Each row of a before or after table is a point. One or more steps were done to the points. Then noise was added and the rows were shuffled. The steps act on how far a point lies along the listed directions, d1 being the first. What was done? A step turns or swaps two directions, mirrors them in a line or flattens them onto one, adds a multiple of one to another, or multiplies one. Angles are multiples of 10 degrees, from the lower direction toward the higher: turns from -170 to 170, lines from 10 to 170 but not 90. Use the fewest steps. Two steps may share a direction if one is a turn and the other turns, adds or multiplies; they go together, in the order done. Otherwise the lowest direction goes first.
(in the rows, 128 means zero)

Directions:
(1): [171 166]
(2): [166  85]
Before (11 x 2):
[[115 147]
 [ 89 113]
 [ 67 101]
 [125 179]
 [100 149]
 [ 75 114]
 [117 157]
 [138 116]
 [112 150]
 [120 103]
 [134 126]]
After (11 x 2):
[[ 84 181]
 [ 40 132]
 [ 66 120]
 [ 92 230]
 [ 33 113]
 [ 90 192]
 [ 94 174]
 [129  85]
 [ 64 187]
 [140 120]
 [153  97]]
Steps: multiply d1 by 1.3; multiply d2 by 2.5

Directions:
(1): [183 153 174 160]
(2): [ 93 196 115 153]
Before (11 x 4):
[[182 184 164 140]
 [ 79 197 125 154]
 [168  90 111  90]
 [197  59 145 118]
 [222  86 162 142]
 [163 110 131 102]
 [120  57 112  71]
 [116 101 105  96]
 [164  76 155 107]
 [137  89 140 129]
 [186 178 171 177]]
After (11 x 4):
[[115 124 135 127]
 [235 174 208 193]
 [120 118 134 141]
 [168 140 141 154]
 [223 179 194 151]
 [ 89 114  86  92]
 [141 139 149 134]
 [149 143 127 115]
 [ 67 107  83  79]
 [219 164 176 182]
 [141 137  98 107]]
Steps: multiply d1 by 1.6; multiply d2 by 0

Directions:
(1): [ 93  39 111 179  94 160 139 127 101]
(2): [169  88  87  55  99 103 156 176 113]
(3): [ 52 122 136 134 154  49 151 168 138]
Before (10 x 9):
[[109 122 122 169 125 150 120 109 112]
 [110 166 144 142 142 123 119 134 148]
 [161 136 118 111 131 116 136 147 120]
 [131 148 136  95 150 111 132 127 136]
 [100 130 146 153 147 132 122 109 128]
 [106 100 129 144 132 120 124 142 118]
 [178 112 107 117 107 150 136 127 123]
 [122 171 139 111 163  93 132 143 148]
 [171 126 122  97 124 130 131 136 128]
 [136 135 134 136 130 146 116 105 130]]
After (10 x 9):
[[149 201 145 119 147 139 106 124 155]
 [120  76 100 172  95 175 127 108  95]
 [146 196 149  79 174  95 121 124 153]
 [127 117 137 151 131 163 117  98 122]
 [ 90  77 131 176 122 148 119 129 108]
 [148 163 126 103 149  86 134 155 132]
 [153 249 161  90 189  93 115 123 171]
 [149 144 128  82 143  92 139 151 139]
 [146  91 103 112 108 113 156 156 122]
 [154 126 123 113 120 145 124 114 124]]
Steps: multiply d1 by 2.5; turn d2 and d3 by 60 degrees
